Every row gives one point. Before rounding, the points of a table are all equally far from one centre. They may lie mostly on one side of it. Write the centre, to within rounding.

Points (8 x 2):
[[-17  49]
 [-33  35]
 [-20  47]
 [  2  56]
 [-42  13]
 [ -7  54]
 [-31  38]
 [-43  -1]]
Centre: [9 4]

Points (12 x 9):
[[  11    0  -51   41  -24  -66    0   -3   -1]
 [ -37   20  -57  -16  -39  -18   -2  -43  -30]
 [   4   13 -101   31   -3   -4   34   -6    1]
 [  -1  -19  -68   61   26  -26   22  -49   16]
 [ -29    9  -54  -31  -30   -5   11    7  -40]
 [  65   26  -66  -26    3   17  -24    3   38]
 [  -3  -12  -70   23  -10   30   -3  -10  -61]
 [ -44  -12  -74  -31    9   35   22   16   19]
 [  -1   29  -73   -2  -14  -31   46  -10   14]
 [  -9    0  -88   -4   -1  -46   13  -22  -18]
 [   8   23  -53  -54  -32   -7   13   13   -2]
 [  25    6 -100   40    6  -10    4  -48    1]]
Centre: [ -2  -1 -29  10   4   9 -16 -15  16]

Points, 22 rows:
[[-44  21 -32 -23  30  54  19  21  44 -82   2 -26 -22  31  -5  14  12  31]
 [-45  25 -45 -37  52  28  18  42  37 -76  27  -7 -42  45  -5  26  -2 -14]
 [-58  12 -33 -16  28  14 -16   0  64 -76  -9 -60 -32  16   6  39  14   5]
 [-51  43 -27  -2  38   4  23  -2  46 -94  27 -28 -62  26   9  -1   3  11]
 [-59  48  -3 -20  24  34 -11   4  37 -85  38 -27 -57  25  -9  42  21   0]
 [-60  14 -15 -22  28  19  11   0  68 -71  20 -28 -31  11 -29  21 -38  -6]
 [-49   6 -29 -18  13  37   9 -15  20 -74  11  -9 -29  12  29  15  32  15]
 [-53  15  -5 -22   8  29  18  40  59 -89   5 -37 -41  -8 -17  22 -14  13]
 [-63  31 -22 -21  35  52  25   2  49 -67  25 -31 -39  13 -13  32  17   7]
 [-63  21 -35 -20  -3  28   0  23  58 -66  37 -39 -36  39 -11  26 -16  -7]
 [-48  25 -55  -1  25  13 -34  31  73 -64  17 -21 -31  52  20  15  16   8]
 [-60  44 -25 -11  16   5 -17   5  56 -82  48 -34  -3  36 -11  15   9   2]
 [-57   4 -32  -7   2  20   3   2  42 -78  35 -23 -47  33  -5   7  16  -6]
 [-72  14  -6   8   3  27 -24   9  49 -74 -16 -37 -20  26 -35  25  -5  -7]
 [-44  18 -42  -5  -3  40   2 -22  67 -71  23  -7  -6   2  25  10   9  -5]
 [-51 -12 -27 -13  16  18  22  -4  48 -74  21 -31 -47  16  12  17   4  19]
 [-18 -14   3 -29  32  29  18 -13  66 -81  36 -24 -45  22 -14  23   1   2]
 [-45  11 -40 -27  18  15  -4  -2  39 -76  37 -25 -28  38   4   7  22  15]
 [-18  33 -31 -24   0  20   4  25  55 -83  29   2 -26  53 -21  41  18  14]
 [-46  -4 -27   6  11  65   7  13  43 -77  24 -46 -35  42   4  42   1   0]
 [-45  10 -43 -11  -6  36  12 -25  20 -58  22  -7 -51  17  15  31 -13  -9]
 [-77  37 -26 -12  28  32  -3  20  61 -67  14 -23 -16  33 -26  36  16  -2]]
Centre: [  2  40  11  10  29  13   1  25  34 -34   2 -25 -18  18  21  20  -5 -22]
